Each row of a before or after table is a point. The points were changed in one or more steps. Then noise was added and the rows were shuffled. The steps act on columns, c1 being the first. Name the steps. A step turns or swaps two columns, mirrors them in a line or flattens them onto one, adds a multiple of one to another, or multiplies or shifts one. Angles are multiples of 10 degrees, from the lower column toward the higher: turns from -170 to 170, lines from 10 to 170 but not 90. Use the fewest steps. Two steps may share a column if one is a turn and the other turns, adds or multiplies; they go together, in the order done. Otherwise the lowest column goes first.

Before:
[[-31  -1]
 [-11 -56]
 [  4   8]
 [ 20  24]
 [-31  29]
 [ 10 -14]
 [-52 -20]
 [-25 -36]
 [ -9  30]
 [-15  15]
 [  8  51]]
After (11 x 2):
[[-56 -11]
 [ 51   9]
 [ 10   5]
 [-37 -24]
 [ 31 -30]
 [ 24  22]
 [-21 -51]
 [  0 -30]
 [ 31  -7]
 [ 15 -16]
 [-14  11]]
Steps: swap c1 and c2

Before, 10 rows:
[[  4  -1  11  26]
 [-31   5 -21 -48]
 [-31  14   5   5]
 [-32  12  14 -64]
 [ 43 -43  -2 -12]
 [ -1  23 -29  35]
 [-35 -33  13 -16]
 [ -9 -20 -57  31]
 [  7 -11  18  -6]
 [  6 -23 -36  36]]
After:
[[-40  12  18   1]
 [ 17  -6 -20  43]
 [  2  44   7  88]
 [-20  55  22  81]
 [-17   7  37  85]
 [-32 -18   0 -12]
 [ 60  32 -30  38]
 [-20  11 -32  35]
 [-34 -13   8  55]
 [  7  -7  -6  78]]
Steps: turn c2 and c3 by 130 degrees; add -0.5 times c3 to c1; shift c4 by 50

Before:
[[  7  52  25  -2   5 -15]
 [-26 -10 -44   0 -33  10]
 [-18 -21  -1 -65  40 -25]
 [ 18   1  37 -27   5 -20]
 [ 21  38 -22  -3 -20 -30]
 [-57 -30 -47 -35 -17   3]
 [  2  28   6   9  18 -11]
 [  1   1 -46  28 -18  -5]
 [-23 -17 -62 -28 -14  39]]
After:
[[-42 -31  49 -32  -9  15]
 [ -2  40  27 -11   6 -27]
 [ -8  57 -23  -9  12 -16]
 [ 20 -12  60  -9 -22  47]
 [  8  -1 -33 -34  22 -13]
 [-10   4  49  24  -7 -15]
 [-19 -21 -17 -68 -46  -1]
 [-13  28 -12   6 -17 -16]
 [-16  -8  54   3  10   7]]
Steps: turn c4 and c6 by -20 degrees; add 1 times c6 to c1; turn c3 and c5 by 150 degrees; multiply c5 by 1.3

Before:
[[  16   24   27   -8   27    7   20  -19]
 [  -2   -6   23  -38  -18  -17   21  -14]
 [ -13  -35   16   69  -18  -40   -2  -20]
 [  20    9   17  -13   24    3   20   40]
 [   0   12   13  -15    8  -61   25  -13]
 [ -22   -3  -44  -37    1    5 -121  -19]
 [ -15   21   25  -22   -1    1   25   -4]
 [  25  -16    3   22    7    2    8  -21]
 [  24   26   28  -20  -37   -9   12  -18]
 [  -8  -17   11   -3  -43   -1  -76    7]
 [ -14    4   10  -16  -38    3   25   -9]
 [ -21   33   -5  -34   -7   -2  -27  -21]
 [  16   18   -2   26  -28   -8   26   34]
 [ -12  -17  -72   -3  -39  -54   28  -13]]
After:
[[  -8   -7  -75   -3   47   55   19  -10]
 [   5  -42   12   -2   20    4  -79   10]
 [   1    6   18   54   36   41  -10  -37]
 [  11   -3   23  -19  -11    6   33    1]
 [  -8   -9   20  -43   27   20   17   -3]
 [  21  -29   -4  -40  -24    9  -14   -9]
 [ -14  -24   -4   38   10    0   31   24]
 [ -12    9   26  -12  -30  -14   23  -13]
 [ -29  -44   26  -29    8   -3   23   -9]
 [  13  -21   12  -18   25    4   22   -5]
 [ -20   19   19    2  -16  -11   21   43]
 [ -21    4   14  -19   -8   56   29   -6]
 [ -28   10   -3    9   14  -12    1  -26]
 [  24  -24  -41  -46  -31    2 -117   -9]]
Steps: turn c1 and c6 by -160 degrees; turn c2 and c7 by 20 degrees; turn c2 and c5 by -130 degrees; turn c4 and c8 by -20 degrees

Before, 13 rows:
[[-26  35 -23 -11 -22 -12  19  11  29 -35  21]
 [-19   7 -23   3   4  -2  21  28 -23 -12 -25]
 [ -9  24 -10   4   4 -19   7  -1  25  29  25]
 [-30 -27  34   2 -15 -18 -17   2  34   8  11]
 [-29  16  28  33  40 -46  26  32   5  33  31]
 [ 42  -6  25  32  32   6  21 -10   8  22   9]
 [-11  29  -4  13 -27  26  14  43 -15   9  12]
 [ 35 -11  -5  21  10   4 -27  12 -24 -15  31]
 [ 50  -8  -3   7  25 -47  18  29  12  27 -35]
 [ 24  -4  25 -16 -19   2  27 -31 -10 -11  18]
 [ 11 -43 -29  -2  -9  19 -23  41  18  16  43]
 [ 22  26 -13  -7  10  12 -13 -34 -36 -20  40]
 [ -9  -6   3  52 -32  -8  29 -32 -11  44  35]]
After:
[[-10 -44 -67 -10 -31 -25  -3  -5  28 -19 -25]
 [ 13 -29 -39  -8  23  24 -54  46 -35 -22 -25]
 [-20  19 -29   6  -4 -10 -18  10  24 -30 -24]
 [-47  25  86  34  36 -29  -4 -20   5 -26 -41]
 [ 20  28 -88  -5 -13   7 -67 -23  21  33 -55]
 [-47  31 -10   9  23  51  51 -39  10  -2  24]
 [  5  23  76  33  28  42  13  15   9  -2  -3]
 [-18  19 102   2 -26 -31 -27   1  35  24  -9]
 [ -5  43  11  54 -28  -9  -6  40 -11 -10 -25]
 [  3 -11  76 -14 -15  24   7  34  -9  10  -8]
 [  4  -8 -15  19  18  38 -60   0 -22  17 -34]
 [ -3 -14 -68   4  10 -17  46 -34 -21   1  15]
 [ 26  -2 -12  11 -22 -12   3 -38 -17 -29 -27]]
Steps: swap c1 and c6; turn c2 and c10 by -110 degrees; multiply c3 by 3; add -0.3 times c9 to c5; add -1 times c11 to c7; turn c8 and c11 by -160 degrees

Before, 13 rows:
[[ -2 -11   0 -10 -11 -58  -4 -49  -9  26  48 -19]
 [ 25 -34   1  22 -41   7   3  17  12 -22 -25  -7]
 [-16 -12 -15  -4 -44  -7   3  20 -37 -23 -19   1]
 [ 10 -30 -12  10 -31  -6  -2  71  -4 -28  14 -20]
 [ -5 -72 -24  13  -4  15  15  44  -7 -22  -5  13]
 [ 16  27 -42   0  37 -29   7 -17   0  36  12  -7]
 [-13  16  35  -6  32 -39  13 -31 -14  26  22 -31]
 [-36  33  13  -9   4 -28 -23 -59  14  -8  45 -14]
 [ 16 -19   7  16 -16 -33  10  13 -17 -51  12  19]
 [ 13  24   1  -4  13  -3   8  -9  -8  58  39  24]
 [ 30   6  -5 -57  39 -19  -8  -9   2  42  17   6]
 [-15 -21  -3  -5 -25 -38  27  29  23  -9  -3  11]
 [  9 -18 -12 -10 -27   4  46   8  -3 -31  19 -15]]
After (13 x 12):
[[-10  10 -16 -12   8  -9  62  -5 -27   8  59  -8]
 [-67 -52 -36   3  15 -23  45  -8  -9  -3  76  -8]
 [-16 -34  16  -2 -26  17 -31   6  16  54 -23   9]
 [ 13  25   3  29  14 -68  -7 -56  22 -26  47  -6]
 [  5 -18  14 -19 -27  39 -29  75  12  -3 -31  15]
 [  5 -14  30 -35 -28  24 -27   8  13  -4 -86  -6]
 [  6 -18  23  17 -41  20 -29  18 -18   4 -83  28]
 [-10  24 -51 -13  -6 -43  34 -12  11   4  70   1]
 [  9 -59 -11   4 -22  37 -26  47  -9  13 -11  -1]
 [  2  -6  15 -18  -6 -30 -49  12 -20   9  -7   5]
 [  0  14   4  12  45 -61  23 -27  22   9  75  27]
 [ -2 -20   8  10  -1 -94  28 -43  16  -2  36  19]
 [  4 -32  18  14 -19 -23  -8  26   6  24 -37 -26]]
Steps: add 1 times c4 to c2; turn c1 and c4 by -120 degrees; add 1.5 times c5 to c11; turn c3 and c5 by 50 degrees; add 0.7 times c8 to c6; swap c7 and c10; mirror c9 and c12 in the line at 150 degrees
